Rows are points. The points of each table are mixes of a few directions, plus a little noise. Count the directions of each table, and those that both share. Where both have some left over, give the other angles between the two spaces (their principal angles), to ten degrees, smallest first.

First, 6 rows:
[[ -4 -12]
 [ -8 -35]
 [ 18  65]
 [ 14  53]
 [ -5 -22]
 [-15 -49]]
Second, 5 rows:
[[-21   2]
 [-19   1]
 [-54   5]
 [ 78  -7]
 [ 15  -1]]
Directions: first 1, second 1, shared 0; angles 80

First:
[[  9  17   9]
 [-26 -51 -24]
 [ -9 -18  -8]
 [-14 -26 -13]
 [ 40  79  37]]
Second, 6 rows:
[[-28  23 -18]
 [-33  27 -22]
 [ 76 -62  51]
 [-29  23 -19]
 [ 11  -9   7]
 [  3  -2   2]]
Directions: first 1, second 1, shared 0; angles 90

First:
[[  0   5   1  -2]
 [  0  70  11 -19]
 [  0 -66 -11  19]
 [ -1 -80 -13  22]
 [ -1  79  13 -23]
 [  0  -6  -1   2]]
Second (8 x 4):
[[ 70  79 -71 -13]
 [-19 -34  16   7]
 [-12  -1  14  -2]
 [-53 -20  62  -1]
 [-10  13  15  -5]
 [ 14  25 -12  -5]
 [ 18 -56 -31  18]
 [ -9  -5   9   1]]
Directions: first 1, second 2, shared 1

First:
[[ -7   2  17 -22   6  22]
 [ 10  16   5  -8   8  -9]
 [-27 -17   9  -6  13  -7]
 [ 35  40 -30  95 -14 -13]
 [ -2 -18  -1 -33  -3 -10]
 [ -9 -24   3 -27 -12  18]]
Second, 6 rows:
[[  9  -2  -2  23   7  -7]
 [ 12  -3  31  -3 -41  -8]
 [-46 -11 -27 -40  67  19]
 [ -7  -8   1   0  16  -2]
 [ 33   9  -1  50 -20 -14]
 [ -2  16  -3 -29 -29  12]]
Directions: first 4, second 3, shared 1; angles 40, 80

First:
[[  7 -47  17   0  38  23  23  -3  18]
 [-31  52 -19   5   2 -46  34 -26 -10]
 [ -2  -4 -31  31 -52  26 -41  49  14]
 [ -2   4  -1  -3  -3  -3  -7  -1   4]
 [-17   8   4 -26  14 -18 -25 -24  48]
 [ -2  43  -1 -24 -26 -27 -41 -13  -3]
 [ 40  -4  23   7   1  11  45   5 -95]
 [-28  43  -5 -20  14 -46   8 -39  17]
 [ 14 -47  -1  29   3  41  18  32  -5]
 [ 22 -51  16   1   9  39 -13  19  11]]
Second (9 x 9):
[[  9   3  39 -21  24 -32  -6 -23 -55]
 [ 10  -3  15  14   4 -23   4  -6 -66]
 [ -8  -3 -36  17 -22  30   4  21  55]
 [  5 -30  39 -19  30  -7 -27  -6 -13]
 [-11  -2 -41  10 -24  38  -1  22  82]
 [-11  27 -25  -9 -12  16  20   3  49]
 [ 10 -22 -11  31 -18  -1 -23   9 -22]
 [  2 -22  31  18  29 -11  31  10 -74]
 [ -5  53 -11 -42 -11 -10  -1 -28  44]]
Directions: first 4, second 4, shared 2; angles 30, 50

First:
[[ 28  12  -9  14   2 -18  17 -14  12  -7  60]
 [-24   1  -2  29   5  15  18  47 -39 -19 -47]
 [  1 -68  30 -25  -6   4   5  -7  13   9 -14]
 [-11 -39  11  -6  13  21  36  35 -26   5 -27]
 [ 33 -23   0 -10  15 -18  23 -47  -7  -6  30]
 [-30  50  -7 -41 -12  17 -66  -4  34  41 -27]
 [ 13  67 -33  27  13  -9  15   6 -14  -9  41]
 [-33  19   6 -15 -22  19 -47  29  34  25 -26]
 [ 25 -17   3  28  -7 -32   1 -44  -7 -38  10]]
Second (9 x 11):
[[  6 -46  16 -28  11   3  15 -24 -12   8 -21]
 [-35 -17  15 -23  -9  24 -28  22   5  19 -62]
 [ 20 -37   7 -20  16  -5  25 -31 -14   1   4]
 [-24  19   0  -7 -14  13 -27  27  18  16 -14]
 [  8  48 -16   5  -7  -5 -11  12  35  14  59]
 [ 30 -18  -5  32  16 -24  41 -34 -42 -42   6]
 [ 38 -38   3 -13  24 -15  42 -47 -18  -9  27]
 [-15  -5   4   5  -6   5  -8  10 -11  -7 -33]
 [-25  95 -22  45 -32   3 -46  62  38   1  29]]
Directions: first 5, second 3, shared 3

First (10 x 12):
[[-16 -22  -1   1  41  12 -18  13 -32  37  40  57]
 [-21 -10 -20 -23   8 -58   4  -1 -61 -25   7  -9]
 [ 22 -10  41   2   7  -4   0   0  69   4 -46 -30]
 [-25 -19 -12 -11  34 -23 -11  10 -57  13  34  39]
 [-19   9  39  16  22 -17   4  33  23   6 -14  34]
 [-30 -38  20 -30  57 -95  -5  17 -48  -7  -7   9]
 [ 30  41 -26  16 -71  57  16 -26  38 -24 -14 -47]
 [ 27   4 -36  -2 -35  48  -2 -33   1  -1  13 -30]
 [  0  60  -2  40 -53  58  21  14  39 -12  -3  15]
 [ 32 -16  -4  -9  -9  24  -8 -27  28   8 -10 -37]]
Second, 8 rows:
[[ 16 -24  -8   9   6  24  21  28  12  -8  10  23]
 [  1  -1   0   0   0   1   1   1   1   0   0   1]
 [-50  78  26 -28 -20 -76 -68 -89 -37  27 -33 -73]
 [ 19 -29 -10  11   7  29  26  33  14 -10  12  27]
 [-40  63  21 -23 -16 -62 -55 -72 -30  22 -26 -59]
 [ 19 -30 -10  11   8  29  26  34  14 -10  13  28]
 [ 13 -21  -7   8   5  21  18  24  10  -7   9  20]
 [ 22 -35 -12  13   9  34  31  40  17 -12  15  33]]
Directions: first 4, second 1, shared 0; angles 60

First, 8 rows:
[[-21 -22  -6  17  14 -24 -51 -27   2 -14 -17 -15 -10  23]
 [  0   9  -1   1  -5   4  18   9 -11   5   3  -5   9  -7]
 [-23  -5  -8  20   6 -16 -14 -10 -22  -3 -11 -26   9   8]
 [ 44   5  25 -55  17  35  25  26  45   6  21  34  -9 -30]
 [ -3   6 -11  17 -26  -3   7  -4  -9   2   0   9  -3  12]
 [ -3   5  11 -15  28   7  18  18 -15   6   3 -28  23 -26]
 [ 35  16  12 -31 -12  30  39  24  25  10  20  36  -5 -19]
 [-29 -14 -23  45 -21 -32 -42 -36 -16 -12 -19  -7 -13  40]]
Second:
[[ 14 -20 -12  16  -8  16  -4  14  -6   9 -27  13   2  -1]
 [ 12  -6  -1  21   9  11   8  -6  13  -7 -12   3 -27 -13]
 [ 15  -4   1  31  16  13  13  -8  26 -12 -12   0 -41 -21]
 [ -4   4   1  -6  -1  -4  -2   1  -1   1   6  -2   6   3]
 [ 11 -30 -18  -2 -22  16 -11   9 -36  20 -35  22  22  14]
 [  2   2  11   4  17   3  17 -46   2 -17   3  -2 -47 -12]
 [-25  40   0 -21 -16 -35 -28  95  34  15  46 -26  94  17]
 [ -1  -5  -6  -7 -11   0  -8  14 -12  10  -5   4  22   9]
 [-10  -2   2 -24  -7  -6  -2 -20 -27   4   5   3   9  12]
 [-25  33  28 -30  22 -26  17 -59   5 -25  49 -22 -33  -4]
 [ 12 -12  -7  17   0  12   1   6   3   2 -19   8  -8  -5]]
Directions: first 3, second 3, shared 0; angles 70, 70, 80

First:
[[-33  12  39  29  23  -9   7  -5   4 -26  23  23  33  13 -21 -45   7 -12]
 [-16  13   9   7   7 -14   0  -3   3 -24   1  28  17  -3 -11 -16  -2   6]
 [ -3  12 -10  -7  -3 -15  -5  -1   2 -19 -12  26   5 -12  -3   4  -6  15]
 [  9 -42  40  27  13  55  18   3  -5  67  43 -94 -17  46  10 -15  23 -56]
 [ 10  -1 -15 -11  -8  -1  -4   1  -1   3 -11   0  -9  -8   6  15  -4   8]
 [ -9   6   7   5   5  -6   1  -2   1 -11   3  12   9   0  -6 -10   0   1]
 [-21  16  13  11  10 -18   0  -4   4 -30   4  34  23  -3 -14 -22  -1   6]
 [  2 -11  12   8   5  15   5   1  -1  18  13 -26  -4  13   2  -5   6 -16]
 [ 62  -5 -95 -70 -51  -6 -23   9  -7  22 -65  -3 -58 -47  37  95 -24  48]]
Second (8 x 18):
[[-36  19 -17  28   3   0  -9   4 -10  10  -5  26  26  27  17 -27  -2  41]
 [-18  -2  32 -33  -5 -30  30  -4  20 -41  12   5 -17 -18 -49  30   1  -2]
 [ 60   0  26  10  19  39 -39 -29   5 -22 -16  -9  18 -35   6 -33  -1 -58]
 [ 33 -28  21  -5  13  44  -5 -24   8  14 -18 -34   0 -12   8  -9   6 -25]
 [-27  33 -55  21 -34 -22 -15  14 -15  10   1  16 -12  21  24  10 -20  89]
 [ 12 -47   1  -4  15 -24  46  11   4  15  21   0 -11  -7   9  -3   9 -18]
 [ 39 -17   4  -8  13   4   0  13  -6  12  10 -11  -4 -12   6   0  11 -76]
 [-65  43 -13  -9 -24  -9  -8  15  -6   1  -6   9   0  36 -20  30  -3  49]]
Directions: first 2, second 6, shared 1; angles 40

First:
[[ 18   5   7   2 -15  -3  -7   6  11   5 -19  -7   1  21   2  10  -1  12
  -18   9]
 [ 46   6 -10  12  24 -20 -18  48  14  11 -33 -34 -29   7  -4  13 -26   3
  -42  15]
 [-25 -13 -18   0  65  -2  16  11 -13 -10  37 -11 -23 -51   4 -18  -4 -33
   28  -4]
 [-33 -19   9  -6  56   4  25  -5  11 -14  38 -22 -12 -24  26  -9  21 -23
   32  21]
 [ 16   9 -12   4 -20  -4 -12   5 -11   7 -15  12   2   2 -17   0 -15   7
  -14 -16]
 [-62  -1  26 -20 -85  36  18 -87 -18 -11  32  67  66  22   0 -11  46  17
   52 -25]
 [-34   3 -18  -5 -31  14   3 -34 -41  -5  25  51  23 -27 -23 -21  -3  -6
   32 -45]
 [ 72  31 -39  20 -46 -22 -46  46 -23  25 -64  15 -11  10 -50  11 -61  21
  -66 -36]
 [  2 -21  53  -9  53  -3  22  11  70  -9   1 -72 -18  41  62  22  45   3
   -5  81]]
Second, 11 rows:
[[-35   3 -61  -3   7   1  19 -40 -62 -12  38  60  13 -58 -40 -36 -21 -23
   26 -70]
 [ 46  10 -18   9  13 -21 -10  29  11   8 -34 -21 -19  14  -9  11 -24   9
  -47   5]
 [  2  -3  73  -7 -54  19  -9  -9  51   6 -21 -22  23  69  39  29  44  32
    0  55]
 [-48 -18 -10  -1  58   9  10  11 -28 -10  56   2 -19 -72   3 -26  -3 -42
   57 -13]
 [ 33  12 -40   7   9 -20  -3  10 -12   4 -22   4 -11  -3 -25  -2 -30   3
  -38 -22]
 [-49 -15  95 -15 -58  41   1 -34  40  -3  20  -4  39  49  52  17  69  18
   55  53]
 [-22 -13  73  -7 -18  23  -5   3  40   2   7 -28  10  33  45  18  44   9
   31  55]
 [ 47   4  -9  11  37 -23 -13  50  20   9 -32 -42 -34   6   2  14 -24   0
  -43  21]
 [ 12   2  -8   3  11  -7  -3  12   1   2  -7  -8  -9  -3  -3   1  -9  -2
  -12   0]
 [  7   2 -22   3  16  -8   1   7 -11   0   0   2  -9 -16 -11  -6 -15  -7
   -8 -13]
 [  8  18 -72   0 -20 -13  12 -39 -49  -4  -3  59  16 -20 -52 -21 -32   2
  -23 -71]]
Directions: first 3, second 3, shared 2; angles 30

First, 8 rows:
[[ -1   4 -11   4  -5   7  14   4   0 -11  25   8 -36  23 -15  28   9  18
  -21 -17   8 -13 -14   8]
 [ -7  25   5 -17 -18  14  40 -12   6  -3  56  19 -48  55 -38  44 -10  -7
   11  33 -44  12  -4  19]
 [-61 -23  34 -73   2  57 -35  13  10  18 -95   5   7  -1   2  25  49 -25
   28   8  19  -5 -85  12]
 [ 21 -10 -33  35   9 -39  -6 -12  -4   8  32  -2  25 -36  15 -22 -39   4
   -2  -7   7   9  33  -3]
 [  2  23   6  -3  -2   6  37   0   6 -17   5  -6 -22  57 -18   7  17   5
    3   7 -26  -7  11   8]
 [ 10   7  31   4 -27   1  -5   0  18   0   3 -18  -6  -1  -8 -17  -4  11
   -1   0  10   7 -11  -4]
 [  9 -23   5   7  26   0 -62  19 -41  10 -48   9  59 -92  49 -33   4 -24
  -16  -9  23   0  26 -42]
 [ 26  -3 -37  43  14 -46  16 -11   5  -6  22 -16  22  -4  12 -32 -26  17
   -1 -16   4  -3  44   2]]
Second (8 x 24):
[[-27  44  54 -67 -15  53  36  -3 -13   1  12  33 -37  69 -41  50  15 -57
   41  87 -95  28   4   6]
 [ 23 -37 -44  56  13 -45 -30   3  10  -1 -10 -29  30 -58  34 -42 -13  48
  -34 -74  80 -23  -3  -5]
 [ 11 -18 -21  27   6 -22 -14   1   5   0  -5 -13  15 -28  16 -21  -6  22
  -16 -35  39 -10  -1  -3]
 [  1  -2  -1   2   0  -1   0   1   0   0   0  -1   2  -2   1  -1   0   2
   -1  -3   3  -1   0   0]
 [ -2   3   3  -4  -1   2   2  -1  -1   0   1   2  -1   3  -3   2   0  -3
    2   5  -5   2   0   1]
 [-19  32  40 -49 -11  39  27  -2  -9   1   9  25 -27  51 -30  37  11 -42
   30  65 -70  20   2   4]
 [  4  -6  -8  10   2  -8  -5   1   2   0  -2  -5   5 -10   5  -8  -2   8
   -6 -13  14  -4   0  -1]
 [ 10 -17 -20  24   5 -20 -14   1   5   0  -5 -12  13 -26  15 -18  -6  21
  -15 -32  36 -10  -1  -1]]
Directions: first 6, second 1, shared 1
